Each row of a before or after table is a point. The points were changed in one or more steps. Then noise was added and the rows were shuffled. The steps act on how far a point lies along the listed directions, d1 being the first. What was done? A step turns or swaps two directions, mirrors them in a line or flattens them onto one, adds a multiple of one to another, or multiplies one. Angles are multiples of 10 degrees, from the lower direction toward the higher: turns from -170 to 170, lines from 10 to 170 but not 90. Use the fewest steps. Two steps may share a direction if one is a turn and the other turns, adds or multiplies; they go together, in the order done. Otherwise the lowest direction goes first.
In the rows, zero is written as 128.

Directions:
(1): [177 109]
(2): [109  79]
Before:
[[ 71  97]
 [128  99]
 [ 65  96]
 [188 109]
 [ 80 203]
 [169  83]
 [136 141]
 [ 85 134]
 [159  99]]
After, 9 rows:
[[203 122]
 [160  95]
 [114 122]
 [167 106]
 [ 73 137]
 [164  91]
 [ 69 151]
 [128 134]
 [ 89 137]]
Steps: multiply d1 by -1; multiply d2 by 0.4

Directions:
(1): [109  67  97 151]
(2): [173  86 157  95]
(3): [109 130  90  66]
(4): [ 74 115 177 114]
Before:
[[  7  74 123  83]
 [191 138 184 119]
 [105  78  81  72]
 [ 68 163 140  74]
 [126  99 124 168]
 [166 152 113 131]
 [117 128 156 147]
 [134 100 130 144]
 [134 146 137 127]]
After, 9 rows:
[[119 126 160 152]
 [ 10  74 135 110]
 [133 147 138 129]
 [137  97 132 142]
 [162 152 107 123]
 [108  76  89  72]
 [123  97 122 168]
 [ 69 163 148  94]
 [201 130 190 109]]
Steps: multiply d2 by 1.3; add -0.3 times d4 to d3

Directions:
(1): [ 91 166 129  90  81 172]
(2): [142 164  74 144  87  82]
(3): [116 130 115 205 120 175]
(4): [207 131 117 112 119 170]
Before, 11 rows:
[[147 146 103 175 104 158]
 [ 90 170 111 110  88 126]
 [ 61 147 141 120 100 140]
 [142 124 129 159 130 121]
 [140 110 125 123 123 195]
 [249 100 143 129 140 188]
 [131 146  72 154  99  82]
 [126 142 136 149 114 123]
 [154 134 104 113 107 110]
 [192 138 114 108 111 121]
 [112 178 118 162  86 172]]
After:
[[117  97 136 177 154 177]
 [201 160 130  52  68 185]
 [ 65 125 148 135 132  93]
 [ 72 134 188 105 142 157]
 [115 128 125  60 105 141]
 [122 130 155 135 134 133]
 [149 150 118 139  94 184]
 [148 117 149 130 140 138]
 [117 117 171 101 142 178]
 [128 131 120 154 107 165]
 [ 59 133 139 157 128 137]]
Steps: turn d1 and d4 by -50 degrees; turn d2 and d3 by 120 degrees

Directions:
(1): [147 102 132 189 108 139  53 114]
(2): [217 109 125 108  96 110 151 101]
(3): [154 193  96 189 151 101 149 133]
(4): [169 151 181 120 183 182 118 137]
Before (12 x 8):
[[132 144 130 120 118 125  96 130]
 [155  90 196 130 142 159  74 118]
 [133 186 105 155 157  76 176 130]
 [170 144 103 146 123 101 151 122]
 [141 162 139 154 145 125 139 135]
 [159 146 130 146 126 105 134 120]
 [131  92 153 156 121 148  52 138]
 [139 161  93 144 123  87 171 125]
 [171 114 146 135 112 150 111 120]
 [125 147 147 195 156 144  92 133]
 [ 89 129 151 121 170 167 121 149]
 [113 158 105 147 152 110 120 117]]
After (12 x 8):
[[135 180 105 184 130  92 149 132]
 [172 188 103 158 157 101 175 135]
 [123  31 144  88  57 100 104  97]
 [156 219 110 177 182 112 172 143]
 [153 102 121 107  88 120 147 117]
 [157 143 100 217 110  88 110 112]
 [141 248  95 217 198  76 172 142]
 [137 140 126 113 114 117 100 126]
 [140 181 103 179 163 108 114 116]
 [163  55 142 116  76 124  75 116]
 [157 174 118 156 136  93 158 125]
 [ 70  85 117 142 109 133  93 132]]
Steps: turn d1 and d2 by 50 degrees; multiply d3 by 2; multiply d4 by -1

Directions:
(1): [112  85 142 176 146 117 209 174  87 133 120]
(2): [142  91 115 114 146  93  90 128 105 205  64]
Before, 9 rows:
[[142 112 119 105 133 101  69 129 118 186  89]
 [136 103 135 145 137 122 153 143 115 134 125]
 [128 161 135 119 121 147 118 113 159  90 162]
 [110 149 134 122 114 146 143 139 124  94 148]
 [125 103 128 130 149 118 143 136 102 129 120]
 [142 111 109 111 128 116 104 121 121 159 103]
 [144 125 116 108 146 110 108 125 114 175 102]
 [135 135 125 112 118 142 118 113 134 130 138]
 [136 137 120 122 116 132 135 138 136 117 140]]
After, 9 rows:
[[138 107 136 142 136 123 147 139 118 134 126]
 [133 131 122 130 118 130 149 145 129 118 138]
 [120 140 143 142 129 142 156 134 139  92 156]
 [129 109 126 123 148 121 131 128 108 129 121]
 [149 130 103  91 119 121  69 100 139 156 107]
 [104 131 139 142 120 141 177 157 109  96 145]
 [135 133 126 114 117 141 122 117 131 129 136]
 [152 147 108  83 137 117  66 100 135 172 107]
 [154 143 108  69 120 110   7  94 149 182  95]]
Steps: add -1 times d2 to d1
